Each row is a point. The last column is the point's height on a tilted bowl or saddle (a function of degree 2), plus a little noise. Along how many of its main directions does it bend up, bend down or stay straight?

Points (9 x 3)
[[-0.9  0.8  0.4]
 [ 2.6  4.5  3.5]
 [ 4.5 -7.7  7.5]
 [ 1.8 -2.8  1.6]
 [-0.1  0.2  0.5]
 [-5.6  1.6  1.9]
 [ 2.8  0.3  1.8]
 [ 5.1  0.8  3.9]
 [ 0.2  0.0  0.6]]
Directions: 2 up, 0 down, 0 straight

Points (18 x 4)
[[-2.4 -1.6 -4.8  4.0]
 [-0.8 -3.0  1.9  2.6]
 [-3.3  4.5  0.4  1.9]
 [-6.5 -0.7  4.8  2.0]
 [ 1.5 -1.6 -1.1  2.4]
 [-5.0  2.4  0.4  1.3]
 [-0.6 -4.7 -0.7  3.6]
 [-1.2  6.9 -0.5  3.4]
 [-0.6 -9.6  3.1  7.9]
 [ 0.2  0.6  6.9  4.0]
 [ 4.9 -0.5  1.1  2.4]
 [-0.9 -4.6 -0.2  3.4]
 [ 5.4  1.1 -2.1  2.7]
 [-4.6  1.9 -1.0  1.5]
 [ 5.0 -2.1  1.9  2.9]
 [ 2.3  2.2 -0.7  2.1]
 [ 0.0  0.5 -0.4  1.8]
 [-0.6  0.7  2.1  1.7]]
Directions: 2 up, 0 down, 1 straight

Points (26 x 5)
[[ 0.0 -3.4 -3.0 -0.9 -0.2]
 [-2.3 -1.7  3.5 -2.0  2.7]
 [ 5.4  4.0 -2.5 -6.8 -4.3]
 [ 0.3 -1.2  4.5  1.6  0.6]
 [-2.6  1.1  4.3  2.1 -0.2]
 [ 1.8  3.8 -0.4 -4.3  0.4]
 [-5.6  1.3 -1.0 -5.2  7.5]
 [ 3.2  2.5  1.9  7.1  3.8]
 [ 4.9 -0.8  3.6 -0.7  3.4]
 [ 1.5 -4.8 -0.7 -2.8  1.0]
 [ 1.2  6.2 -1.0  4.7  3.4]
 [ 0.4  2.1  0.2 -4.6  2.3]
 [-0.2 -3.4  1.1  1.1 -1.3]
 [ 3.8  1.8  1.9  1.0  1.5]
 [ 1.7  0.4 -1.9 -1.2  0.3]
 [-0.9  4.5  0.3  0.0  1.3]
 [-4.1  1.5  3.4 -7.6 10.7]
 [ 1.8  0.1 -0.1 -4.4  1.9]
 [ 3.0 -0.4 -1.5  3.3  0.6]
 [ 2.8  2.6 -0.8 -7.0  0.6]
 [-2.7  2.1  4.0  3.5 -0.5]
 [-3.8 -6.0 -3.4 -3.6  2.6]
 [ 1.9 -0.3 -0.5  2.3  0.1]
 [-2.5  4.8  3.7 -1.3  2.9]
 [ 3.8 -0.3 -0.3  0.6  0.4]
 [-4.0 -4.0 -7.6  3.4  1.6]]
Directions: 2 up, 1 down, 1 straight

Points (49 x 7)
[[  3.7   4.4  -2.4  -3.2   0.9  -3.0  -4.6]
 [  2.1   2.3  -4.7   1.9   3.3   2.9  -5.2]
 [ -2.2  -0.4   2.7  -2.1   0.0  -4.0  -1.4]
 [  0.4   1.5   3.7   4.1   1.0  -2.5  -2.1]
 [ -1.5   0.6  -2.4   1.6  -4.8   2.6  -1.9]
 [ -4.0   0.3   0.0  -3.2   3.5   3.0  -0.6]
 [ -3.4  -1.3  -2.3   3.9  -0.3   3.5  -1.8]
 [  0.4   2.5  -1.5  -0.7   3.7  -7.2  -5.6]
 [  4.3   1.4   1.2  -2.1  -1.4   5.0  -1.7]
 [ -3.8  -2.0  -4.2   4.6  -2.4   1.5  -0.4]
 [ -0.6  -3.1   1.1   0.2   3.9  -2.2  -1.2]
 [ -4.0   2.3   7.6  -0.1  -3.1   5.0  -1.9]
 [  1.0  -6.4  -0.1  -1.7  -2.3   5.3  -2.4]
 [  0.7   1.5   1.1  -1.2  -1.1   1.9  -0.8]
 [ -1.2  -0.8   2.7  -5.5  -3.2   1.4  -0.1]
 [  1.6   0.6  -3.9  -2.0  -4.1  -2.3  -4.0]
 [ -1.3   1.6  -3.3   3.3   2.1  -0.3  -2.6]
 [  6.9   4.9   2.8  -2.0   1.4  -2.6  -1.3]
 [ -0.1   2.6   1.2   4.1   7.3  -0.2  -4.4]
 [ -2.8   2.6  -0.6   4.9   4.5   2.4  -3.6]
 [  0.1   1.8   3.6  -2.1  -1.2  -4.1  -2.0]
 [  3.0   1.7  -1.0   3.5  -2.6  -6.6  -4.5]
 [  3.9   6.0  -0.1   0.2   3.9   2.8  -2.2]
 [  3.5  -0.4  -1.7  -2.3   2.7   2.4  -1.7]
 [  7.2   7.9   1.5  -0.7  -4.8   0.9  -2.5]
 [ -0.7   4.6 -10.1   1.3   4.7   2.0  -9.8]
 [  2.8   2.5  -0.5   1.3  -2.5  -3.6  -2.9]
 [  6.1  -2.8   2.5   2.7   0.7   2.3  -3.4]
 [ -5.9   5.2   0.5  -0.1   1.8   2.0  -3.8]
 [  1.4  -5.2   0.1  -4.2   2.9  -1.0   1.9]
 [  3.0  -1.1  -1.3  -6.9  -1.9  -1.2  -1.4]
 [  2.1   3.2   2.0  -0.9  -1.4   2.3  -0.7]
 [  3.4  -1.7  -0.4   4.4   1.3  -0.4  -3.5]
 [  1.7  -2.4  -4.5   2.3   2.9   1.8  -4.2]
 [  0.7   0.8   8.6   2.9   3.0   2.2  -1.0]
 [ -0.9   8.2   0.9   0.5   2.3   1.8  -3.0]
 [  3.3  -2.7   2.6  -1.3  -0.1   3.0  -0.4]
 [  0.1   0.4   1.4  -3.1  -1.3  -0.2  -0.4]
 [ -1.0   1.4   1.0  -1.6  -3.0  -3.7  -2.2]
 [ -4.5   0.6  -2.8   1.6  -2.3   2.4  -1.4]
 [  1.2  -4.6  -2.9   4.5   1.4   0.9  -3.9]
 [  3.5  -1.9  -5.6  -3.2  -4.8   1.5  -6.1]
 [ -1.4  -3.4   5.7  -2.8   3.3   0.8   1.5]
 [ -2.2  -0.7   1.7  -0.6   1.2   0.7  -0.2]
 [  6.5  -2.6  -4.0  -6.2   3.3   4.5  -3.0]
 [  0.5  -0.2   0.0   1.3  -1.1  -6.9  -3.9]
 [  3.6   2.6  -0.8   4.0   5.1   7.2  -5.9]
 [ -3.4 -10.5  -4.1  -0.9   2.2  -0.5   2.6]
 [  1.4  -8.0  -3.0  -0.7   1.2  -1.0  -1.0]]
Directions: 2 up, 4 down, 0 straight
